Every row gives one point. Two turns around zero, p and q, are shown by what they do to some points. Write where each new point lands after one turn and then the other. Backwards means that the second turn is done in reverse. Each puzzle has new turns, and all numbers are rounded.

Turn p:
[ 1.80  0.45 -0.05] => [ 0.82 -1.60  0.44]
[0.55 0.05 0.20] => [ 0.31 -0.37  0.33]
[0.48 0.67 1.52] => [1.55 0.31 0.71]
[-1.03 -1.50 -0.92] => [-1.97  0.53 -0.03]
[-0.67  1.67  0.99] => [ 1.65  0.95 -0.77]
[-1.12 -1.33 -1.74] => [-2.36  0.18 -0.68]
Turn q:
[ 0.09  1.20 -0.25] => [ 0.42 -0.66 -0.95]
[ 1.24  1.41 -0.01] => [ 1.41 -1.14 -0.48]
[ 1.23 -2.12 -1.29] => [-0.92 -0.91  2.45]
[-1.51 -0.33  0.40] => [-0.88  1.21 -0.57]
[-1.06 -0.16  1.14] => [-0.05  1.50 -0.46]
Where do these land?
q, then p: [0.10 1.55 0.27] => [-0.76 -1.38 -0.13]
q, then p backwards: [-1.83 -0.11  0.50] => [-1.84 -0.19 -0.43]
p, then q: [ 0.80 -1.93 -1.46] => [-1.48  2.08 -0.10]
q, then p: [0.92 0.49 0.69] => [ 0.34 -1.00  0.66]

Turn p:
[0.22 0.07 0.87] => [ 0.78 -0.10  0.43]
[-0.37 -2.99 -0.74] => [-2.24 -1.44  1.59]
[-0.36  1.36 -0.69] => [ 0.03  1.04 -1.17]
[1.42 1.29 0.32] => [ 1.47 -0.41 -1.20]
[-0.91  0.27  0.25] => [-0.04  0.91  0.36]
Turn q:
[-0.95  1.34 -0.82] => [-1.80  0.09 -0.33]
[ 0.12 -0.65  1.80] => [ 1.31 -1.40 -0.07]
[ 2.41 -0.44 -0.66] => [1.00 1.27 1.95]
[-0.21 -0.85  0.60] => [ 0.87 -0.31 -0.52]
[-1.37  0.60 -0.92] => [-1.38  0.34 -1.03]
Where do these land?
p, then q: [ 1.04  1.28 -0.38] => [-0.19  1.58  0.57]
p, then q: [-0.46 -0.34  1.58] => [ 0.66 -1.22  0.95]
q, then p: [-0.21  1.33 -0.07] => [-0.43  0.77  1.02]
q, then p: [-0.37 -2.28 -1.13] => [ 0.38 -0.17 -2.54]

Turn p:
[-0.71 -1.36 -0.52  1.26] => [ 0.79 -0.86 -0.28  1.67]
[ 1.19  0.24 -0.15  0.12] => [ 0.56 -0.37 -0.06 -1.03]
[ 0.24 -1.16  0.28 -0.70] => [-0.09 -0.55  1.27  0.20]
[ 1.42  0.62  0.03 -0.08] => [ 0.49 -0.10 -0.03 -1.47]
[-0.45 -0.45  1.33  0.46] => [0.67 0.93 0.70 0.77]
[-0.42  2.51 -1.51 -2.66] => [-3.34  0.26 -1.06 -1.87]
[-1.27 -0.41  0.54  1.61] => [ 0.92  0.68 -0.54  1.75]
Turn q:
[-0.87 -0.06  0.93  1.73] => [ 0.35 -1.90  0.35  0.87]
[-0.47 -1.52  0.84  0.65] => [ 0.80 -1.43 -0.95 -0.30]
[ 1.19 -0.25  0.02 -0.14] => [ 0.93  0.78 -0.11 -0.05]
[-0.33  0.49  0.77 -0.41] => [-0.16 -0.31  0.76 -0.63]
[-0.89 -1.43 -1.10 -0.92] => [-0.97  0.09 -1.87 -0.67]
[ 1.35  2.78 -1.45 -0.90] => [-0.97  2.75  1.82  0.80]
Where do these land?
p, then q: [-0.50  0.98 -0.02 -0.75] => [-1.27 -0.20  0.33 -0.10]
p, then q backwards: [ 0.56  0.01  0.19 -1.25] => [-0.57  0.75  0.56 -0.83]
p, then q backwards: [-0.71 -0.43  1.96  0.44] => [ 1.72  1.21 -0.42  0.32]
p, then q backwards: [-0.03 -0.86 -1.86  0.00] => [-1.55 -0.67  0.31  1.12]
q, then p: [ 1.47  1.46 -1.13 -0.97] => [-0.18  2.07 -1.16 -0.92]
p, then q: [-0.79 -1.16  0.86  2.54] => [1.92 0.70 0.42 2.20]

Turn p:
[-0.34 -1.41 -0.94  0.18 -2.33  0.19] => [ 0.89 -2.55 -0.75  0.58  0.40 -0.40]
[-1.01  1.01  0.23  1.39  0.32 -0.67] => [-0.48  1.10 -0.41  0.46  1.65 -0.17]
[ 2.05  1.14  0.25  0.80 -0.06 -2.06] => [-1.52  0.52  1.89  1.29  0.14 -1.61]
[-1.58 -0.25  1.68 -0.23 -0.96 -1.46] => [-1.16 -0.86 -0.15 -1.64  1.88 -0.38]
[-0.36 -1.54  0.53 -1.00  2.05  1.51] => [ 0.96  0.49  0.37 -1.42 -1.02  2.43]
[-0.06 -0.07 -0.46  0.01 -1.82  1.23] => [ 0.13 -1.38 -1.54  0.64 -0.54 -0.21]
[ 0.85  0.44 -0.41 -0.47  1.64  1.37] => [ 0.48  1.42  0.10  0.18 -1.69  0.84]
[ 0.44  0.69 -0.89 -0.68  1.17 -0.10] => [ 0.72  1.27  0.48 -0.10 -0.82 -0.51]
Turn q:
[ 0.35 -1.27  0.84 -0.03 -0.04 -0.60] => [ 0.23 -0.95  1.05  0.16 -0.61  0.58]
[ 0.75  0.56  0.58  0.58  0.37 -0.69] => [-0.16  0.53  0.94  0.46  0.69  0.53]
[-0.96 -0.43  1.34  0.52  0.80 -0.26] => [-0.68  0.13  1.12  0.83 -1.12 -0.46]
[ 0.12 -0.07 -1.64 -1.02  1.25 -0.30] => [-0.71 -1.20 -1.33  0.67  1.08 -0.20]
[-0.21 -0.54 -3.86  0.41  0.74 -0.10] => [ 1.34 -1.20 -2.62  1.56  1.52 -1.08]
[-0.31  1.56  1.28 -0.73 -2.00 -0.61] => [-0.22  0.96  1.31 -2.43  0.41 -0.55]
[ 0.26  0.19  1.46  0.28 -1.12  2.56] => [ 0.21  1.74 -0.47 -1.24 -1.97  1.18]
Where do these land?
q, then p: [ 1.14  1.06  0.49 -1.78  0.56 -1.36] => [ 0.65  0.93 -0.34 -1.92  0.29  1.68]
p, then q backwards: [ 0.27 -1.58 -0.07  0.37 -1.15  0.88] => [ 0.78 -1.82 -0.51 -0.56  0.50 -0.26]
p, then q: [-0.62 -0.87 -0.65 -1.28  1.78  0.48] => [-0.58  0.35 -0.49 -1.62  0.47  1.75]
p, then q: [-0.69 -1.08  0.76  1.56 -2.37 -0.43] => [ 0.22 -1.47 -0.54  2.46 -1.34 -0.33]
p, then q backwards: [ 0.36  0.88  0.42 -2.50  1.60  1.16] => [-0.77  0.15  1.72 -0.15 -1.63  2.24]
p, then q: [ 1.21 -0.25 -0.74  0.51 -1.27  0.08] => [ 1.51 -0.23  0.92  0.74 -0.47 -0.06]
p, then q: [-1.23  0.97 -0.98  1.15 -0.10 -0.09] => [-0.12  0.43 -0.44  1.45  1.50  0.05]
q, then p: [-0.44  0.87  0.77  1.97  0.94 -0.72] => [-1.85  1.18 -0.16  0.75  1.20 -0.03]

Turn p:
[ 0.88 -0.23  1.67  0.66  0.31  0.20] => [-1.28 -0.92 -0.50 -0.49  1.08  0.18]
[ 0.45 -0.30 -0.26 -0.67  0.26  1.31] => [-0.14 -0.32 -1.23  0.34 -0.87 -0.30]
[ 0.39  0.88 -1.46 -1.69  1.02 -1.10] => [ 2.11 -0.75  0.39  1.70 -0.29  0.20]
[-0.07 -0.13  1.11 -0.53 -2.29  1.40] => [-2.35  1.26 -0.53  0.58 -0.83  0.59]
[-1.04  0.93  0.47  0.80 -1.28  1.06] => [-0.82  2.08 -0.56 -0.32  0.36  0.20]
[-1.44 -0.01  1.26 -1.31  1.57 -0.41] => [ 1.00 -0.74 -0.49 -0.66 -0.03  2.40]
[ 1.03 -0.98 -2.88  1.49 -0.74 -0.97] => [ 0.61  0.09  1.91  0.01 -0.66 -3.09]
[-0.20 -0.17  0.08  1.26  1.15 -1.50] => [ 0.87 -0.70  1.03 -1.18  1.22 -0.19]
Turn q:
[-1.30  1.06  0.42 -0.43  0.21 -0.13] => [ 1.02  0.39 -0.02 -0.88 -0.66  0.91]
[-0.51  0.78 -3.06  0.23 -0.31  1.36] => [ 1.95 -2.07  0.30 -0.04 -0.61 -1.91]
[-0.07 -0.34 -0.64  1.48  1.47  1.11] => [-0.35 -2.01  1.09 -0.55  0.68  0.15]
[ 0.58 -0.64  0.53  0.34 -0.97 -1.92] => [-1.48  0.89 -1.64  0.05 -0.14 -0.26]
[-0.04 -1.25  0.62  0.05 -1.68 -1.58] => [-1.53  1.57 -1.11 -0.31 -0.49 -0.94]
[ 0.46  1.55  1.28 -1.03 -0.85 -1.29] => [ 0.39  1.48 -1.41  0.91 -0.93  1.29]
[-0.19 -0.85 -0.20 -0.39  2.33  0.15] => [ 0.34 -0.46  0.58 -0.80  2.19  0.54]
[ 1.06 -0.31  1.04 -0.27 -0.20  2.30] => [-0.32  0.21  2.22  1.61 -0.03  0.21]
Where do these land?
p, then q: [ 1.18  0.13 -0.22  1.01 -0.69  0.27] => [-0.09  0.04 -1.04 -1.28  0.15  0.52]
q, then p: [0.21 0.82 0.70 0.53 0.62 0.02] => [-0.51  0.31 -0.90 -0.45 -0.65 -0.31]
p, then q: [-0.26  1.42 -0.26 -1.62 -0.97 -0.84] => [-0.99 -1.47  0.88  0.52 -1.20  0.89]
q, then p: [ 2.38 -1.25  1.58  0.94  0.41  0.00] => [ 0.95  1.27 -0.75 -2.69  0.43  0.54]
q, then p: [-1.41  0.47 -1.76 -1.33  1.24 -1.32] => [ 1.03 -2.02 -0.23  1.96 -0.61 -0.98]
q, then p: [-1.56 -1.78  0.87  1.65 -1.60  1.16] => [-0.80  1.12  1.19  0.22 -0.17  3.10]
p, then q: [-0.54  0.19 -0.91 -1.19  0.98  0.72] => [-0.31 -0.66 -0.32  1.39 -0.30 -1.18]

Turn p:
[ 0.21 -0.84 -0.91  0.78  1.03 -0.31 -0.63  0.86] => [ 0.32  0.30 -1.14 -0.65  0.20 -0.45  0.64 -1.39]
[ 2.05  0.64  0.06  0.79 -0.71  0.04 -0.71 -2.85] => [ 1.18  1.76  1.20  1.93  1.80  0.03 -1.22  0.10]
[ 0.14  0.38 -0.07 -0.25 -0.52  1.11 -1.65 -1.55] => [ 0.53  1.25  0.24 -0.23  1.62  0.04 -0.50  1.43]
[ 0.25  0.66 -0.22  0.49  0.16  1.12  1.20  1.27] => [ 0.20  0.28  0.20 -0.88 -1.81  0.45 -0.66 -0.51]
[-0.36 -0.34 -1.62 -0.52 -0.33 -0.52  1.61  1.22] => [-1.09 -1.36 -0.77 -0.47 -0.96 -0.29 -1.23 -1.11]
[-1.28  0.73 -0.14  0.91 -0.16 -0.40  0.44  0.72] => [-0.56 -0.47 -0.36 -0.34 -0.46  1.63  0.26 -0.44]
[-0.50 -1.46 -0.52  0.85  0.63  0.48  1.06 -0.29] => [-0.44  0.69 -1.71  0.71 -0.97 -0.28 -0.09 -0.29]
[-1.76  1.01  2.27 -3.24  1.53 -1.61 -0.16  1.84] => [ 0.56 -4.04  0.81 -1.01 -0.75 -0.33  2.50  1.69]
[ 1.24 -0.77  1.16  0.18 -1.64  0.09 -1.18 -1.23] => [-0.69  1.59  1.54  0.94  1.35 -0.80  0.29  0.54]
Turn q:
[-1.58  0.68 -0.51  1.09 -1.79 -0.41  1.35  2.09] => [ 0.15 -0.02  2.22  1.11  1.19 -2.52  0.13 -0.05]
[ 0.30  0.60  1.84  0.99 -0.56 -0.02  1.46 -0.74] => [-0.82 -1.43  0.50  1.09 -0.24  0.23  1.52  1.11]
[-0.32  0.96  0.80  0.67  2.16 -2.06  0.85  1.93] => [ 0.92 -1.68  0.12  1.60  2.77  0.74 -0.49 -0.88]
[ 0.26 -0.12 -1.41  0.12 -0.24  0.08  1.85 -1.45] => [-0.03  1.57 -0.93  1.49 -0.45 -0.44  1.07  0.78]
[ 1.26  0.88  0.13  0.17  1.33  0.09  0.25 -0.82] => [ 0.18 -0.55 -1.08  1.16 -0.66  1.27 -0.22  0.05]
[ 0.79  1.06  1.39 -1.55 -0.54 -0.38  1.25 -0.41] => [-1.97  0.07  0.83  1.07  0.07  1.51  0.40  0.28]
[-1.54 -1.03 -0.89 -1.26  0.06  1.70 -1.70  0.31] => [ 0.40  1.30  0.06 -2.41 -0.16 -0.53 -1.78  0.75]
[ 0.01 -2.09 -0.63  0.42 -0.01  0.05 -1.16  0.11] => [ 1.27  0.52 -0.43 -1.83 -0.14 -0.35  0.62 -0.58]
[ 1.66 -1.04 -0.59  0.40 -1.14  1.88 -0.80 -0.41] => [ 0.84  0.69  0.43 -0.95 -2.72  0.05  0.55 -0.07]
[ 0.26  0.54 -0.06 -1.83  1.68 -0.47 -1.78 -1.28] => [-1.01  0.18 -2.03 -0.86  0.04  1.65 -1.61 -0.59]
[-1.10 -0.44 -0.06  0.78 -0.94 -0.46 -1.57  0.66] => [ 0.05 -0.65  0.29 -1.47  0.30 -1.61 -0.18 -0.80]
Where do these land?
q, then p backwards: [ 2.08  0.19  0.03 -1.06 -1.48 -1.85  1.27 -0.51] => [-0.13 -1.06  1.37  2.58 -0.93 -1.44  0.28  0.52]
p, then q: [-0.81  0.51  1.22  0.30  0.66 -0.69  0.97 -1.93] => [ 2.09 -0.81  0.87  0.44 -0.96 -0.86  0.63  0.21]
q, then p: [-1.77 -0.22  1.56  1.79 -0.65  1.27  0.06 -1.20] => [-1.92 -1.67 -0.15 -0.59 -0.92 -1.41  0.94 -1.32]
p, then q: [-0.61 -1.77  0.90 -2.05  0.50  0.87 -0.43  0.58] => [-0.15  1.01  1.10  0.57  2.27 -0.36  0.53 -1.38]
q, then p: [-1.40 -1.14 -0.62 -0.58 -0.27 -0.91  0.61 -1.57] => [ 0.72 -2.02 -0.86 -0.54 -0.55  0.89 -0.82 -0.57]
p, then q backwards: [ 1.98  1.37 -1.63  0.14 -1.17 -1.36 -0.85  1.86] => [ 0.00 -0.22  0.46 -0.68 -0.66 -1.45 -2.14  2.84]
q, then p: [-0.42 -0.74  0.32  0.83  1.18  1.08 -0.97  1.62] => [ 0.71  0.38  1.06 -0.21  0.43 -2.32  0.50 -0.13]
q, then p: [-0.80  0.12 -0.22  0.45  0.66  0.92  1.59  0.90] => [ 0.77  0.44  0.80 -0.47 -0.65 -0.03  1.18 -1.44]
q, then p backwards: [-0.46  0.20 -0.77  0.33 -0.42 -1.44 -0.31  0.82] => [ 1.24 -0.76 -0.77  0.08 -0.06 -0.99 -0.52  0.10]
q, then p backwards: [ 1.21 -0.60 -0.34  1.25 -0.27  0.03 -0.48 -0.43] => [ 0.11 -0.20  0.41  0.32  1.55 -0.15  0.54  0.97]
p, then q: [ 0.99  2.09 -0.44 -1.40  1.26  2.08 -1.48 -0.15] => [-0.20  0.19  1.12 -0.14 -0.73  2.93 -0.82 -2.12]
